Each row of a before or after table is a point. One or more steps were done to the points. Then noise was added and the rows were shuffled. The steps act on columns, c1 being the first. Name the steps. A step turns or swaps two columns, mirrors them in a line or flattens them onto one, adds a multiple of one to another, or multiplies or shifts one. Angles are multiples of 10 degrees, from the lower column toward the higher: turns from -170 to 170, lines from 10 to 170 but not 90. Use the fewest steps. Two steps may share a column if one is a turn and the other turns, adds or multiplies; they go together, in the order done. Otherwise the lowest column goes first.
In the rows, zero is written as 128.

Before, 9 rows:
[[151 108  97]
 [136 148 102]
 [134  89 162]
 [138  82 119]
 [115  90 116]
 [108  97 110]
 [100 126 183]
 [103 161 174]
 [ 77 155 111]]
After, 9 rows:
[[103  51 152]
 [112 125 187]
 [127  85  91]
 [116 194 179]
 [180 181 149]
 [156  66 126]
 [138 166 103]
 [149  53 129]
 [130  35 116]]
Steps: mirror c1 and c3 in the line at 110 degrees; multiply c2 by 2

Before, 8 rows:
[[141  84 104 121 130  96 105 130]
 [121  82 150 109 133 153 131 166]
 [130  72 147 198 107 109 136 100]
 [110  77 144  98 117 143 147 106]
 [113  95  88 112 188 144 104 129]
 [143 112 150 114 150 142 112 132]
 [135  99 130  98 101 162 102 138]
 [213  82  44  98 109 119 120 139]]
After (8 x 8):
[[ 98 102 108 132 102 100 156 141]
 [ 82 120 249 208 112  73 172 139]
 [111 137  83 119 135 121 172 163]
 [201 136 110 141 108 161 183 102]
 [101 149  99 108 117 127 177 106]
 [118 103 181 140 129 133 170 128]
 [111 110  88 142 152 132 144 132]
 [117 105 173 108 194  83 161 126]]
Steps: mirror c1 and c4 in the line at 50 degrees; turn c2 and c7 by -90 degrees; multiply c3 by 1.6; turn c3 and c6 by 150 degrees

Before (11 x 12):
[[143 186 119 149  42 114 153  75  86 139  73 122]
 [ 71 119 108 169 152  47 192 134 104 105 106 131]
 [180  98 207 151 120 118 107  83 104 102 128 164]
 [121 103 109  78  96 119 175  79 106 213 202 102]
 [ 84 167 104 129  97  77 112 101 168  97 111 150]
 [124 126 103  55 142  80 153 116 104  58 178 155]
 [148 119 107 171 103  95 185  88 174 150  92 115]
 [160 100  99 115 109  86 128 143  42 156  94 164]
 [128 137 126 132 120  44  57 124 104 106 187 102]
 [100  51 134 125  36 175 159 152  85 137 141  78]
 [117 146 145 133 119 166 145 110 109  99 121 104]]
After:
[[147 118 103 167 105  94 147  28 175 152  80 115]
 [ 99  53 133 128  34 173 128  91  92 139 132  76]
 [ 68 119 110 170 153  52 144  74 103 103  87 130]
 [157 107  96 113 107  91 138  83  38 156  99 165]
 [121 128 107  54 141  85 115  60 103  56 162 156]
 [117 146 143 132 117 167 131  50 109 102 117 109]
 [181  98 204 150 123 117 125  24 100 105 132 161]
 [ 86 165 103 136  97  79 132  40 170  94 120 153]
 [140 184 116 150  41 112 148  16  87 138  70 120]
 [126 140 125 133 119  47 102  64  97 108 203 100]
 [125 107 108  84  96 119 112  20 103 215 179 102]]
Steps: flatten c7 and c11 onto the line at 110 degrees; shift c8 by -60

Before, 14 rows:
[[ 94 108 156 194 169 114 100 181 104 140 104  88 149  98 143 141  97 131
  192 169]
 [102 151 171 115 146 114 171 128  99 214 114 171 154 109  91 225 160 107
   91 145]
 [127 127 147 143  63 109 164 148 150 111 123 147 164 152 141 198 117 207
  107 110]
 [112 152  95 128 168 157  96 134  90 101  80 201 168 117 155 108 115  82
  165 107]
 [ 97 101 102 100 158 172 135 189  80  61 127 148 119 148 183 107 170 232
  111 187]
 [176 134 166  58 172 109 112 126  79  91 134 182 184 121  82 108 148 147
  180 115]
 [171  60 135  80 158 122 115  97 144 126 108 125 151  93 196 125 167 147
  186 105]
 [ 85 106 144  83 138 131  63 108 153 153 118  82 198 123  85 195 130 129
  215 143]
 [158 130 172  85 143 133 180 181  86 172 143  92 125 154 118 132 109 151
  110 104]
 [171  80 199 106 136 150 137  63 112 111 132 140 170  78  96 144 104 114
  131 110]
 [130  92 129 130 184 132 155 113 124 153 164 164 167 193 202 150 162 113
  144 159]
 [125 113  88  89 211 113 142 143 118 126 179 110 122 146 124 103 142 184
  121 153]
 [ 83  52 156 157 137  98 109 168 138 155 185 118 125 213 162 104 103 186
   94 135]
 [ 62  71 181  84 157 133 115 115 112 102 182 201 125 131 185 185 105 121
  194 177]]
After, 14 rows:
[[170 150 199  80 137 152 138 176 114  77 130 141 169 170  96 144 108 113
  129 108]
 [172 149 134  48 158 119 116 146 142  94 108 125 150 154 194 125 111 149
  188 170]
 [130 156 128 105 184 133 154 139 124 197 164 163 166 141 201 151 165 114
  145 158]
 [ 96 131 101  89 159 181 134 126  88 125 127 149 118  36 184 106 194 230
  110 160]
 [158 100 171  96 142 141 179  67  87 167 142  93 124 121 118 131 101 151
  110 113]
 [ 85 117 144  79 137 128  63 128 154 132 118  83 199 161  85 196 141 129
  215 127]
 [123 114  88  89 209 115 143 123 116 145 176 111 120 111 124 102 156 183
  122 139]
 [ 93 184 155 166 171 119 100  73 102 105 107  87 148 110 145 140 164 130
  192  90]
 [ 82 203 155 100 137  95 110 101 132 217 182 119 125 100 160 105 131 186
   94 103]
 [112 109  93 143 169 163  97 137  95 108  81 201 168 108 155 108 106  81
  164 118]
 [103 102 171 132 146 119 171  70  99 140 113 172 153 194  91 224 149 107
   92 157]
 [ 63 143 182  58 157 134 115 155 112 123 184 203 125 115 184 185 173 122
  195  97]
 [127 139 148 140  63 105 164 128 147 145 123 147 164  96 143 197 110 207
  108 120]
 [175  78 166  78 172 117 112 152  76 108 134 182 185 105  82 108 118 149
  179 150]]
Steps: mirror c2 and c4 in the line at 70 degrees; turn c6 and c9 by 10 degrees; turn c10 and c14 by -70 degrees; turn c8 and c14 by -140 degrees; mirror c17 and c20 in the line at 40 degrees
